Each row is a point. Each copy is the shape, with its points in the same order, stretched, turned, moved and blurred by noise. Say if it was mirrored as well.

Shape:
[[ 32  10  80]
 [ -5 -65 -24]
 [-13 -30 -29]
 [-38   5 -35]
 [-11  49  26]
 [-51  27  63]
 [ 23  57   1]
 [  2   4 -44]]
Copy 1, 8 rows:
[[-58  24 -12]
 [ 22 -95  14]
 [ 15 -58   5]
 [ 28  -8  -6]
 [-25  59 -14]
 [-29  31 -51]
 [-29  66  30]
 [ 17 -23  32]]
Copy 1 is: only turned
Copy 2:
[[  8  57 -20]
 [ 19 -48 -50]
 [ 18 -45  -4]
 [ -1 -60  33]
 [ -8  16  55]
 [-58  -2  -6]
 [ 31  33  84]
 [ 42 -26  51]]
Copy 2 is: mirrored
Copy 3, 8 rows:
[[-40  45  79]
 [-26  23 -37]
 [ 11  19 -31]
 [ 56   3 -21]
 [ 42   8  44]
 [ 23  76  44]
 [ 48 -36  49]
 [ 34 -23 -17]]
Copy 3 is: only turned

Shape, 9 rows:
[[ 34 -29 -37   0]
 [ 20 -14 -43 -16]
 [-41 -14 -30 -23]
 [ -2  48  37 -42]
 [-30  12  17  14]
 [  4  -7   6 -12]
 [-53  61  20  19]
 [ 17 -35  33  65]
 [ 24  55  41 -10]]
Copy 1 (9 x 4):
[[ 25  13  24  47]
 [ 17  -4  24  43]
 [  7 -25  40  -4]
 [-11 -39 -27 -15]
 [-17   1  17 -23]
 [  5  -3  12  -2]
 [-51  -8  12 -19]
 [  2  48   7 -14]
 [ -9 -12 -38  10]]
Copy 1 is: only turned
Copy 2 (9 x 4):
[[ 25  22  42 -58]
 [ 13  -8  19 -59]
 [-18 -74   7 -25]
 [-25 -10 -95  30]
 [-17 -38  -5  53]
 [ -3  -7  -2   3]
 [ 20 -82 -56  75]
 [ 20  42  73  67]
 [ 14  23 -90  54]]
Copy 2 is: only turned

Shape:
[[ 35 -28 -35   2 -28 -13]
 [ 10 -32  -2  81  37  34]
 [-19 -25  42   3 -30  50]
 [ 15  10  -7 -23  22  16]
 [ 32  -3  38 -26   5  47]
 [  6  46 -40  24  -5 -26]
 [-24  43  33  28  39   4]
 [  3  44 -17 -21 -24  22]
 [-19 -57  -5 -19  49  49]
 [ 27  24  32  32 -55 -38]
 [-27  11 -10  44 -26 -26]]
Copy 1 (11 x 6):
[[-50  52  14 -42   8  -1]
 [-10 -56  21 -37 -20  41]
 [  3 -26  21  30   1 -26]
 [-28   2 -17   7   1  18]
 [-42  -8  -8  43 -15   2]
 [-16  38 -41 -74  -6  -2]
 [ 27 -17 -28   3   0  17]
 [-32  21 -35 -19  -1 -26]
 [-11 -71   9  38  30  44]
 [ -9  72   6 -47 -35 -47]
 [ 13  19   8 -51   4 -17]]
Copy 1 is: only turned
Copy 2, 11 rows:
[[-35  26  59 -27   1  59]
 [-48 -10 -74 -95  48  64]
 [ 56 -36 -33 -41 -36  40]
 [  6  26   8 -37   8 -12]
 [ 72  29 -15 -46  -4  22]
 [-54 -33  47  -1  66  -8]
 [ -7 -39 -66  -4  57 -25]
 [ 25 -21  56 -27  21 -30]
 [ -6  36 -47 -94 -51  -3]
 [  1 -40  22  57  54  80]
 [-55 -67   5  11  30  28]]
Copy 2 is: only turned
Copy 3:
[[-61  -9 -22  19  -7 -29]
 [ -2 -59 -74  21  18  36]
 [ 19 -12 -18 -53  -6  40]
 [-17   7   9  30 -35  35]
 [-20  33  -4   1 -56  41]
 [ 32 -16 -12  54  -2   5]
 [ 79   1 -23  13  14  65]
 [ 41   0  23  22 -47  15]
 [-41 -35   5   4   2  62]
 [ 16  31 -53 -11  18  -8]
 [ 44 -34 -27  -3  47  -1]]
Copy 3 is: only turned
